Rows are points. Each copy is the shape, with its points in the same order, stretched, turned, moved and blurred by noise. Is it also mirrored, or only turned?

Shape (9 x 3):
[[-23  20 -27]
 [-29  17  -2]
 [ 44  21  17]
 [ 35  17  21]
 [-28  18  10]
 [  6   8 -69]
 [-29  11  -7]
 [-26   9 -10]
 [ 71 -38   2]]
Copy 1 (9 x 3):
[[-50  -8 -14]
 [-40  13   3]
 [ 38   5 -14]
 [ 28   5 -14]
 [-26  19  10]
 [-32 -62 -34]
 [-35   7   9]
 [-33  -4   4]
 [ 75 -39   8]]
Copy 1 is: only turned
Copy 2 (9 x 3):
[[ 11 -22 -37]
 [-14 -17 -23]
 [ 26 -21  56]
 [ 14 -19  47]
 [-21 -20 -16]
 [ 52  -9 -37]
 [-14 -13 -27]
 [ -8  -9 -26]
 [ 40  35  74]]
Copy 2 is: mirrored

Shape (8 x 4):
[[ 15  19 -35 -17]
 [-44   5 -16  -1]
 [-10  51 -38 -29]
 [-28  32 -10  36]
 [  6   5  24  11]
 [  6 -47  33  -4]
 [-16 -18  60 -17]
 [  3 -55  33   5]]
Copy 1 (8 x 4):
[[ 19  -4   8 -39]
 [-32 -34 -16  -4]
 [-14  -6  17 -60]
 [-44  -1  17   6]
 [  6  18 -25   2]
 [ 40   0 -56  20]
 [  6  14 -74   2]
 [ 36  -7 -60  37]]
Copy 1 is: mirrored
Copy 2 (8 x 4):
[[ 11 -14  18 -13]
 [-35 -34 -37 -43]
 [  0   1  26 -39]
 [-57  -6 -14  -2]
 [-15  -1 -26  14]
 [  5 -31 -63  13]
 [  7   5 -82  -2]
 [  3 -36 -65  20]]
Copy 2 is: mirrored

Shape (12 x 8):
[[ 52 -15  13  29  43 -44 -27 -43]
 [-31 -24 -37  25  13 -41   6 -45]
 [-48  34 -35  37 -45 -32  48 -44]
 [ -8  37  32 -24  20 -55  52  10]
 [ -4  10   9 -21 -44  39 -23  24]
 [  7   2 -50 -14 -47  21  15   5]
 [ 43  35 -12  13  23  39 -13  -3]
 [  0  11  25 -19   8 -44 -33 -10]
 [ 25 -18  22   9   7 -12  58  39]
 [-31 -15  22 -35 -34 -12  75 -11]
 [ 27 -34  17  10  -8 -33  33  13]
 [  6 -14  25  -8  40  13   6  11]]
Copy 1 (12 x 8):
[[ 28  46  -1  96  40  -2  -5   0]
 [-40  40  12  46  35  -7   8 -68]
 [-20  33  46  -8 -33 -18 -18 -82]
 [ 14  13  45 -11  20 -80 -16  10]
 [-14  30  12 -60   0  36  28  34]
 [  5  14 -16 -44 -16  25  18 -41]
 [ 41  51   0 -20  43  36 -22   5]
 [ -7  56  21  44  21 -25  28  15]
 [  6 -41   3 -12  19 -28 -19  13]
 [ -5 -42  48 -38  -1 -33  36 -34]
 [  5 -37  13  36   3 -30   0   5]
 [ -7  11  19  -2  71 -10   4  22]]
Copy 1 is: mirrored
Copy 2 (12 x 8):
[[ 27  14  56   1  39 -22  -1 -22]
 [-32  33 -24 -27  30  -1 -11 -38]
 [-32  58 -36 -14 -31  27  29 -27]
 [-37   4  27 -29  19  23  61  41]
 [  0 -14  14   8 -50  11 -12  19]
 [  9  -9 -22 -11 -38   9  -5   2]
 [ 55  16  39 -10   0  29 -15  10]
 [-26   8  41 -26 -11 -26  -2   7]
 [  7 -15   5  20  27  20  44  45]
 [-59 -27 -17   2  -9  28  52   2]
 [ -2 -12   1  16  24 -12  35   7]
 [ -5  -9  35  16  36  22  -1  32]]
Copy 2 is: only turned
Copy 3 (12 x 8):
[[ 18 -13  28  45  51 -23  58 -10]
 [-47   3   2  32  34 -37  -7 -38]
 [-32  52  -7  24 -16 -11 -30 -43]
 [ 20  22   2 -45   6 -16  39 -57]
 [  9 -25  22 -30 -24  56 -13  26]
 [ -6 -26 -29  12 -14  45  -9   4]
 [ 22   1   7   2  47  52  15  17]
 [ 24 -24  21 -13  17 -29  24  -8]
 [-14  14  -2 -18   0  32  81 -30]
 [ -8   5   6 -18 -32  35  15 -75]
 [ -6  -8  14   9  -9  10  71 -36]
 [  4 -10  36 -26  35  28  45 -18]]
Copy 3 is: only turned
Copy 4 (12 x 8):
[[ 37   2  35  25 -43 -52  -2   5]
 [-41 -14  32  41 -21 -14  18 -24]
 [-73  38  -7  27 -36  26  45 -29]
 [-31   3 -13 -48 -17 -37  62  40]
 [ 14 -23 -37 -26 -19  59  -7 -10]
 [-14 -14 -54  32 -18  29   3 -11]
 [ 45  28 -16   9  13   0 -21   8]
 [ -4 -26  11 -34 -41 -17  -5  12]
 [ 16 -10 -19   4 -17   1  76  42]
 [-40 -26 -42 -20 -19   3  89 -34]
 [ 10 -23 -10  16 -46  -5  58  22]
 [ 27 -20   7 -17  18  -8  26   6]]
Copy 4 is: only turned

Shape (15 x 9):
[[-29  24  -4  17  21  13 -40  -6 -16]
 [-35 -25  16  18  49 -15  25  47  24]
 [-27 -20  10  25 -11 -28  -1 -27 -27]
 [-11  66  23 -35 -36 -14  38   5  18]
 [ -8 -31  23 -45  33 -15 -34 -28  -4]
 [  7 -14   8  35 -20  27  46  38   0]
 [ 41   8  20 -16  -8 -31  30  26  32]
 [-11  46  19 -53  37  20 -39 -28  22]
 [-49 -25 -67 -33 -16 -10  41 -27 -36]
 [-30  34  -4   1 -16 -32 -17 -15  44]
 [-33  44 -28   2 -17  28 -43  28  -4]
 [ 18  21  14  -1  51   0 -30   2  -3]
 [-57  56  -8  27  48 -11   0   1  -8]
 [ 23   4  21  23 -38   2  28  20  39]
 [ 24  32  12 -28  15  22  28  59 -45]]
Copy 1 (15 x 9):
[[-31  24   9 -21  63  -7   8   6 -16]
 [-13 -29 -25  32  32  -8  73  40  -3]
 [-15   3   5  18  -7   8  -1 -21 -58]
 [ 35  16 -58 -63 -12  28  35 -10  18]
 [-15 -19   3  26  21 -30  -6 -44  15]
 [ 18 -35  -1  -5  -1  33  22  62 -11]
 [ 51  -3 -42   5 -29  -7  18  37  36]
 [  0  24 -10 -31  74 -12  12 -29  52]
 [-19 -67 -60  -3  10  35 -40 -50 -61]
 [-20  54 -48  -4   6  17  18 -14   5]
 [-48  19 -22 -62  49  10   5  21   7]
 [ 17  17   7   0  60 -36  10  25  17]
 [-13  36 -27 -26  84  -3  52   8 -38]
 [ 26  10 -16   3 -29  31  19  48  18]
 [ 39 -53 -16 -67  29 -22  22  50  14]]
Copy 1 is: only turned
Copy 2 (15 x 9):
[[ -9   5  12 -20  60  19 -26  20  -7]
 [-19 -50   3 -16  20  13  54  -9   3]
 [ -8  18  17  30  37 -28  -1 -18   1]
 [ -6  -1   3  12 -52 -12 -35  28 -34]
 [-10  23  19 -41  18 -24   5 -28  49]
 [ 22 -15   9  53 -10  46  29   7   6]
 [ 41 -12 -11  -8 -51  -1  14 -28 -21]
 [-31  27  10 -71   7   5 -38  12  10]
 [ -9  44 -27  25  28 -48  29  33  32]
 [-19  -2 -34  -5  -1 -11 -36 -15 -29]
 [  7 -13 -21   0  46  37 -52  53   5]
 [ 19   6  20 -58  30  11   5  -8 -14]
 [-43 -11   5 -33  68  -6   0  37 -53]
 [ 20 -13  -5  41 -41  40   5 -26 -15]
 [ 51 -12  39 -15   1  18  16  60   6]]
Copy 2 is: mirrored
Copy 3 (15 x 9):
[[ -7  46 -35   5   2   0 -32   0   5]
 [-21  21  38  -9  50 -57 -43  10  31]
 [-21  -5 -13  43  -8  -6  24   8   1]
 [ 23  13  52 -44 -66  20   4  16   2]
 [-29  14 -13  -1   7  -1 -33 -64  -7]
 [ 32 -23   7 -20  32  -8  -2  45  32]
 [ 43 -31  36 -26 -17 -39  -5 -22   0]
 [  8  72  -1 -25 -24  14 -54 -54   1]
 [-61   0 -22 -55 -13 -17  67  17   8]
 [  5  36   2   2 -74 -14  -7  -7  26]
 [ -1  32 -39 -37 -27   3 -37  35  15]
 [ 20  38 -16   1  18 -15 -41 -38 -19]
 [-18  88   5   1   3 -25 -16  21   4]
 [ 62 -30   8  -9 -17 -10  -6  11  39]
 [ 22  -1  18 -65  39  -1 -27  26 -46]]
Copy 3 is: only turned

Shape (16 x 11):
[[ 15  -7  35 -17  14 -18 -19  24 -28  -6  -2]
 [ 28 -42   5  34  -8 -15  12  28  48  -2  24]
 [  9  82 -12 -43 -38 -29  -5 -48 -10  31  -3]
 [ 29  24  31 -10   1  23  47  26  37 -28  14]
 [-38  57   2  -4 -76   5 -34 -43 -16  54 -14]
 [-27 -10  -9 -16 -26 -49  15  14  24  -2 -43]
 [ 34  54   8 -11 -65   3 -20 -21 -21  12 -46]
 [ 16  -4  25  24  -4 -30 -51  30  28  65 -30]
 [ 25  -7 -32  20   5   8 -17  21   4  13  -9]
 [ 39  16  14  -8  13 -33  27  43  -2 -20  13]
 [ 21 -34   2  20  47 -10   1 -15   6  -5 -42]
 [  3  -1  11 -25  -1 -77 -48 -38  34  26  32]
 [ 17 -14 -11  15  37 -16  -5   3   4 -34  27]
 [-25  28   3  33 -16 -61  -8 -21  22  37  -5]
 [ 22 -34   4   5  12   0   3  26  16  55  16]
 [ 35 -33  11  12   4 -23  31  -4 -27  -8  11]]
Copy 1 (16 x 11):
[[ 33  16  22  14   3 -23  25  -7 -26   1  -9]
 [ 50 -37 -16  18  46  -5  -4   6  25 -29   7]
 [-24   0  14  -5  -2 -35 -40  -5  11  95  48]
 [ 29  32  31 -27  34  19 -34  30  29 -26   2]
 [-56 -45  18  -2  21   1 -26 -35 -19  89  37]
 [ 23 -40  -3  -4 -10   2 -28 -11  25  32 -27]
 [  7 -30  23 -35   2   1  -5 -31 -36  64  50]
 [ 35 -83   8 -21  39 -50  24 -50  15  31   5]
 [ 12 -48 -29 -20   9 -37  21  -8 -11   3   8]
 [ 45   6  28   2   1 -17   6  31  16 -10   1]
 [ 34   7 -53 -12   3 -15  37 -37  -2 -12  -3]
 [ 24 -17  -1  63  21 -73 -31 -40  27  42  28]
 [ 23  15 -23  26 -11 -34  13   2   0 -33  13]
 [-14 -50   2  23   7 -15  -1 -35  45  48  29]
 [ 27 -30 -27  -1  58 -26  14  13  10   6 -15]
 [ 40  19 -27  35  18  16  34  25 -14  -8  10]]
Copy 1 is: mirrored
Copy 2 (16 x 11):
[[  8   4  18  19   2   7  36  49 -24  -4 -28]
 [ 56 -25 -41  -9  23  18  26 -31  -8 -23  18]
 [-45 105   0  26 -21 -18   6  32 -33  21  46]
 [-21 -24 -50 -10  23  17  55  36   2 -40  53]
 [-20  74  33  40 -74   1  -6  28  14  67  77]
 [-17  23 -21  45 -36   1 -18 -18  27 -26  -4]
 [-12  89  39  36 -40 -33  50  51  15  -1  52]
 [ 44  13   2  47 -45   2  56 -48   2  76 -39]
 [ 15  -2  24   7  23   8  22 -31  -6   6   2]
 [-20  -7 -35  -5  24   1  53  19 -42 -47  -5]
 [ 12 -22  21 -15  24 -38  12 -26  21  -7 -14]
 [ 50  53 -50  48   6 -14 -29 -24 -30  44 -13]
 [ 10 -33  -6  -6  49  -7  -7  -6 -17 -42   5]
 [  4  23 -32  21 -46 -30  -6 -43 -17  34  20]
 [ 33  -9 -19 -19  20  47  26 -30 -20  42 -20]
 [ 26   7  -2 -49  28 -13   5   7 -22 -37   6]]
Copy 2 is: only turned
